Rows are points. To make a cloud, some directions were put in groups of two or more. Within a group, all points are equally far from the middle, so they leave a hole (a ring in 2 directions, a hollow ball in 3). The other directions are filled evenly. Then the cloud was stretched, turned, moved and blurred a little. How many holes are there, and how many directions does each take, smallest first?

Cloud, 13 rows:
[[ 0.13  3.40]
 [-1.69  1.01]
 [-0.16 -2.11]
 [ 0.77 -2.28]
 [ 0.69 -2.30]
 [-0.35  3.52]
 [ 1.74 -0.93]
 [-1.16 -0.94]
 [-1.68  1.68]
 [ 1.73  0.79]
 [ 0.13  3.40]
 [-0.90  3.36]
 [ 0.54  3.12]]
Holes: 1 (2)

Cloud (21 x 3):
[[-1.50 -1.09  0.98]
 [-0.47 -2.52 -0.06]
 [ 1.67  1.77 -2.44]
 [ 1.15  4.31  0.20]
 [-1.86  1.28 -0.75]
 [ 1.53  0.97  3.43]
 [-1.10  1.89 -1.41]
 [-1.98  0.57  1.86]
 [-2.25  0.43  0.95]
 [ 0.66  0.66 -3.71]
 [ 3.23 -0.57 -1.28]
 [-2.41 -1.45 -1.13]
 [ 3.34 -0.09 -1.81]
 [-2.32 -0.15 -1.32]
 [ 2.71  3.24 -0.12]
 [ 3.16  0.47 -1.89]
 [ 3.05 -0.82 -0.80]
 [ 2.85 -1.35 -0.86]
 [-2.18 -0.87  0.08]
 [ 2.87  2.74 -0.39]
 [ 2.93  0.10  0.75]]
Holes: 1 (2)

Cloud, 22 rows:
[[-1.44  1.36 -1.07]
 [ 3.75  0.43 -1.88]
 [ 0.25 -4.29  0.53]
 [-0.95 -1.40 -1.39]
 [ 3.05  0.33 -1.19]
 [-0.68 -2.87 -1.13]
 [ 1.67 -2.65  0.65]
 [ 2.93  2.06  0.07]
 [ 0.75  1.50 -0.90]
 [ 1.88  0.69 -4.69]
 [ 0.04 -0.47  2.67]
 [-0.88 -0.69 -2.80]
 [-1.32 -2.13  2.01]
 [-2.06 -0.13 -3.13]
 [-0.20 -2.23  0.63]
 [ 1.97  1.46 -1.90]
 [ 2.71  2.09 -0.23]
 [ 3.16 -2.50  1.18]
 [-1.82 -1.16 -3.06]
 [-0.18  1.20 -0.05]
 [-2.59 -0.62  0.77]
 [ 2.51  0.70 -1.03]]
Holes: 0

Cloud (29 x 4):
[[ 0.47 -0.85  2.81  1.31]
 [-1.78  0.72  0.43  2.09]
 [ 1.37  0.36  2.98 -1.54]
 [-1.38 -2.40 -2.24  1.01]
 [-2.13  0.72  0.46  1.57]
 [ 0.92 -3.42 -0.70  1.22]
 [-2.48  0.72  0.43  1.26]
 [ 0.42 -2.18  2.21 -2.02]
 [ 2.64 -1.61 -1.91 -2.78]
 [ 3.78 -0.43  0.46 -2.37]
 [ 0.89 -0.96  3.24 -0.82]
 [-1.06 -0.87 -3.20  1.37]
 [-0.94 -1.85  0.44 -3.25]
 [ 1.69 -1.76 -3.46 -1.28]
 [ 2.10 -0.33  2.44 -2.39]
 [-2.90  0.66  0.47  0.20]
 [-0.79  0.19 -1.50 -3.59]
 [ 4.29  0.21 -0.03 -1.11]
 [ 0.80 -0.40 -3.66 -1.99]
 [ 1.93 -1.41 -1.33 -3.47]
 [-2.72  1.12  0.49 -1.25]
 [ 2.17 -0.13  0.03  2.84]
 [ 0.83  2.80 -0.44 -1.87]
 [ 3.37  1.18 -0.89  1.03]
 [ 2.35  2.36 -1.36 -0.24]
 [ 1.13 -2.57 -3.25  0.24]
 [-0.76  2.12 -0.88 -2.70]
 [ 0.12 -0.78 -3.99  0.30]
 [ 0.68 -2.60  2.07  1.00]]
Holes: 2 (2, 2)

Cloud (53 x 6):
[[-1.11 -0.53  2.63 -0.60  2.18 -0.55]
 [ 2.59 -0.12 -3.53 -3.93 -0.08  0.29]
 [-1.52  0.55 -0.41  1.32 -1.56  2.80]
 [ 0.60  0.50 -0.69  1.90 -1.19 -0.31]
 [ 3.64 -2.82 -0.83  0.66  2.43  0.66]
 [-2.21 -1.47 -0.30 -4.24 -1.12  1.23]
 [ 3.65 -2.77 -1.83 -2.88  0.37  0.09]
 [ 2.95  2.13 -1.69  1.57  0.75 -1.90]
 [-2.27 -1.99  0.03 -3.64 -1.08  1.68]
 [ 3.10 -0.78 -3.34  0.81 -1.24  0.29]
 [ 1.81  1.48 -2.29 -1.92  1.35 -0.55]
 [-2.43  2.23  1.43  3.28  0.01  1.17]
 [-3.39 -0.09  2.07 -2.51 -1.32  0.42]
 [-1.35 -2.10 -0.90  1.64 -0.62  0.42]
 [ 0.60  2.60 -0.61  2.81  0.27 -0.53]
 [ 2.27 -0.92 -0.74  0.90  1.94 -0.89]
 [ 0.78 -2.71 -0.54 -0.48  0.52 -0.87]
 [-2.35  0.41 -0.45 -3.96 -2.73  1.60]
 [ 3.44  1.71  1.73  1.36  1.18 -0.81]
 [-1.67 -4.14 -2.48 -2.32 -2.87  0.33]
 [-0.99 -1.01  0.13 -2.76  0.26 -1.40]
 [-1.96 -2.09  0.56  2.73 -1.41  0.00]
 [ 3.11  0.07 -0.19 -0.38 -0.85  0.69]
 [ 2.31  2.37 -1.50  0.37  2.70 -1.04]
 [ 3.72 -0.61 -0.57 -2.38 -0.68  0.57]
 [ 1.92 -1.67 -2.14  1.44  1.31  1.21]
 [ 1.87  1.76 -3.23 -0.85 -0.43 -1.16]
 [-0.63  0.27  1.38 -0.21  2.73 -0.32]
 [-2.93 -1.99 -0.97 -0.19 -1.44 -0.07]
 [ 0.25 -3.39 -0.82 -1.95 -3.89  1.96]
 [-0.37  3.73 -0.89  2.47  0.47 -0.58]
 [ 1.12 -1.13 -0.96  0.40 -1.41 -2.33]
 [ 0.98  0.49 -0.51 -1.23  2.13  0.07]
 [-0.42 -2.77 -1.51 -2.51 -4.42  2.20]
 [-0.31  1.89  1.15  1.59 -0.36  0.42]
 [ 1.62 -4.05  0.02 -3.21 -1.02  0.88]
 [-1.37  0.24  1.90  3.93 -0.09  0.00]
 [-1.58  0.45  1.85  0.35  1.21  2.34]
 [ 3.13 -0.23  2.60  3.89  0.99 -1.07]
 [-0.60  2.67  1.24 -2.50  1.52 -0.84]
 [-0.84  3.30 -1.73  1.20  0.82 -0.43]
 [-0.34 -1.12  0.82  3.16 -0.98  0.35]
 [ 4.25 -0.77 -1.92 -3.05  0.94 -0.69]
 [-1.68 -1.67  3.38  1.32 -1.00 -0.06]
 [ 2.78 -1.34  2.73 -0.41  2.25 -1.57]
 [ 1.13 -1.82 -0.92  1.83 -0.16 -0.77]
 [ 0.51 -3.96  2.32  0.66 -0.54  1.56]
 [ 4.82  0.02 -3.29 -3.51  0.69 -0.63]
 [-2.69  2.25  3.43  2.74  0.44 -0.37]
 [ 3.19 -1.88  1.88 -0.45  2.38 -0.86]
 [-2.21 -1.58  1.66 -2.57 -0.45  0.73]
 [-0.74 -2.43 -1.59 -0.41 -3.71 -0.44]
 [-1.19 -5.26 -0.11 -0.37 -0.27  0.58]]
Holes: 1 (2)

Cloud (75 x 8):
[[-1.51  0.93 -0.32  0.79 -1.94 -1.86  2.61  1.21]
 [ 0.49 -0.01  1.18  1.06 -2.00  0.38 -2.52  0.55]
 [-0.38  0.66 -0.04 -1.99 -2.42 -2.02  3.38  1.40]
 [ 2.21  0.17  2.00  2.05  0.71 -0.98  1.00 -0.02]
 [-1.01  2.84 -1.16 -2.25 -0.39 -3.65  1.05  2.43]
 [-4.75  0.18 -3.11  1.47  0.48 -1.39  0.39  2.15]
 [-4.41  1.11 -1.80 -1.85  1.69 -3.04  1.06  3.92]
 [-1.79 -0.64  1.60 -2.80 -1.86 -0.50  2.25  2.69]
 [-5.45 -0.35 -1.22  0.34  0.38 -1.19  0.43  2.56]
 [-3.17  2.25 -1.69 -0.17 -1.28 -2.44  2.44  0.71]
 [-0.95  1.50 -2.71  2.81  1.72  1.29 -1.55  0.81]
 [-1.45  1.77 -1.03 -2.92 -0.88  0.02 -0.40 -2.17]
 [-2.33  0.15  2.08 -1.26 -2.49 -2.86  2.59  0.56]
 [-3.72 -0.24 -1.21 -4.09 -1.21 -0.13  1.43  0.66]
 [-2.95  2.25  1.04  0.57  1.05 -1.08  1.71 -1.14]
 [-3.31  0.68 -3.15 -1.92  2.55 -1.76  2.69  0.96]
 [-0.86  0.74  0.81 -2.99 -0.19  1.13 -1.65 -1.12]
 [-0.89  2.82 -3.41  1.10  0.78  0.21  0.44  2.53]
 [ 2.59 -1.37  0.58 -2.44 -1.77  1.10 -0.38 -0.32]
 [-3.13  0.17  2.52 -3.22  1.14 -0.99  1.87  0.60]
 [-0.65  0.77 -1.15 -1.04  0.16 -0.83 -0.21 -3.21]
 [-1.05  0.66 -0.84  1.86  1.54  1.71 -0.65  3.81]
 [-5.33 -0.92 -3.07 -0.58  1.27 -0.68 -1.19  3.45]
 [ 1.75  1.02 -0.87  1.08  0.86 -1.90  1.06  2.56]
 [ 1.00 -1.74 -0.36 -2.28 -0.31  2.19 -1.27  1.54]
 [-3.52  0.75 -0.95 -1.31 -0.68 -0.36  0.48 -2.36]
 [ 1.72  0.05  0.97 -2.47 -1.69 -0.80  3.23  1.48]
 [ 0.69 -1.11  1.27  0.23  0.59 -0.42 -0.57 -2.63]
 [-4.54 -2.17 -2.20 -0.01  1.01 -0.78 -1.24  1.45]
 [-1.45  1.93 -2.55  1.03  3.37  1.22 -0.30  1.85]
 [ 2.12  0.29 -0.20 -1.58  0.07  0.67 -2.53  2.40]
 [ 0.57 -1.78  2.86 -3.60 -0.15 -1.30  0.71  0.83]
 [-1.82  0.34 -1.62 -1.80  2.41 -2.95  3.23  0.42]
 [-3.95  1.24 -2.90  0.05  0.90  0.24 -2.11  4.22]
 [-1.61  1.05 -0.92  0.43  2.78  2.24 -1.11  2.20]
 [-0.20  1.91 -0.47 -2.08 -0.11  2.65 -0.84  1.10]
 [ 1.18 -1.68 -0.30  1.79  1.65  0.82 -2.45  1.17]
 [-3.10 -0.90 -3.56  0.58  0.81 -2.92 -1.56  1.21]
 [ 2.25  0.20 -0.28  1.00  0.87 -1.15  2.53  1.04]
 [ 0.47  3.40 -0.98 -0.60 -0.83 -0.80  1.89  1.78]
 [ 0.42  0.42 -0.04 -2.27  2.56 -0.03  2.07  1.99]
 [ 1.45  1.02 -0.84  1.67  0.11 -0.54  2.38  1.62]
 [ 0.45  1.16 -2.91  2.40  1.50  0.78 -1.99  0.19]
 [-3.31 -1.58 -1.86 -1.61  2.91 -0.39 -1.91  0.84]
 [-1.98 -0.97  2.10 -4.00 -0.13 -2.03  2.06  1.99]
 [-3.05  0.07 -3.23 -0.23  0.71 -3.65 -0.97 -0.28]
 [ 0.66  2.36  1.99 -2.73 -1.22 -1.52 -1.30  1.88]
 [-4.45  0.56 -0.23 -3.35  0.03  0.42 -0.41  0.07]
 [-3.91  1.54 -3.12 -1.19  0.71 -1.52  2.17 -0.88]
 [-2.49 -0.39 -3.39  0.67 -1.41 -1.44 -0.31  0.34]
 [ 2.97 -0.34  3.76 -1.32 -2.51 -0.39  0.57  0.19]
 [ 0.27 -1.01 -0.66  0.91  0.75  2.07 -3.02  2.70]
 [-1.08  2.88  0.59 -2.71  2.32 -1.06  0.83  1.67]
 [-3.06  0.08 -2.59 -2.55  2.05 -4.01 -1.28  1.77]
 [-2.98  1.88 -1.36 -0.98 -2.49 -1.41  2.23  0.66]
 [-2.26  1.86  1.96  0.48 -1.47 -0.01  0.35  2.27]
 [-1.27  1.78  1.26 -1.88  0.72  2.19  0.18  1.24]
 [-0.16  1.91 -0.97  0.65  1.31 -2.18  0.15  3.80]
 [-3.08  0.57 -2.70 -2.62 -2.25 -0.78  1.43  0.87]
 [-1.41 -1.82  2.43 -2.43 -1.87 -2.73  0.18  0.25]
 [-3.72  0.60 -2.95 -1.38  2.14 -3.22 -2.53  1.84]
 [-1.98  2.82 -0.58  1.42  1.52 -2.72  0.34  2.12]
 [-4.23  2.37 -0.26 -1.07  2.74 -2.82  0.29  2.28]
 [-0.55 -1.22 -0.90 -0.48  2.38  2.34 -2.02  1.49]
 [-1.75  3.16  0.16 -2.77 -1.44 -3.91  2.27 -0.18]
 [ 1.78 -0.21  1.33 -0.91  1.64  0.24 -2.27  1.70]
 [-0.08 -1.89  0.47  0.75  1.36  1.38 -1.74 -0.61]
 [-2.98  1.00 -1.64 -0.62 -0.35  1.07 -2.24  3.97]
 [-0.55  1.57  2.25 -2.61 -3.24 -2.12  1.72  1.77]
 [-0.32 -1.15 -0.63 -0.57 -0.31  0.95  0.66 -2.61]
 [ 0.90  1.78 -3.37  0.08  0.14  1.80 -0.19  2.00]
 [-2.37  0.43 -1.88 -2.41  1.56 -4.47  1.96  1.88]
 [-3.78  0.44 -2.60 -2.04  2.06 -3.04  2.19  2.95]
 [-0.03  2.19 -1.88  0.02 -1.10 -2.66 -1.16 -0.37]
 [-1.86  0.57 -3.64  0.24  0.82  0.96 -1.77  4.63]]
Holes: 3 (2, 3, 3)
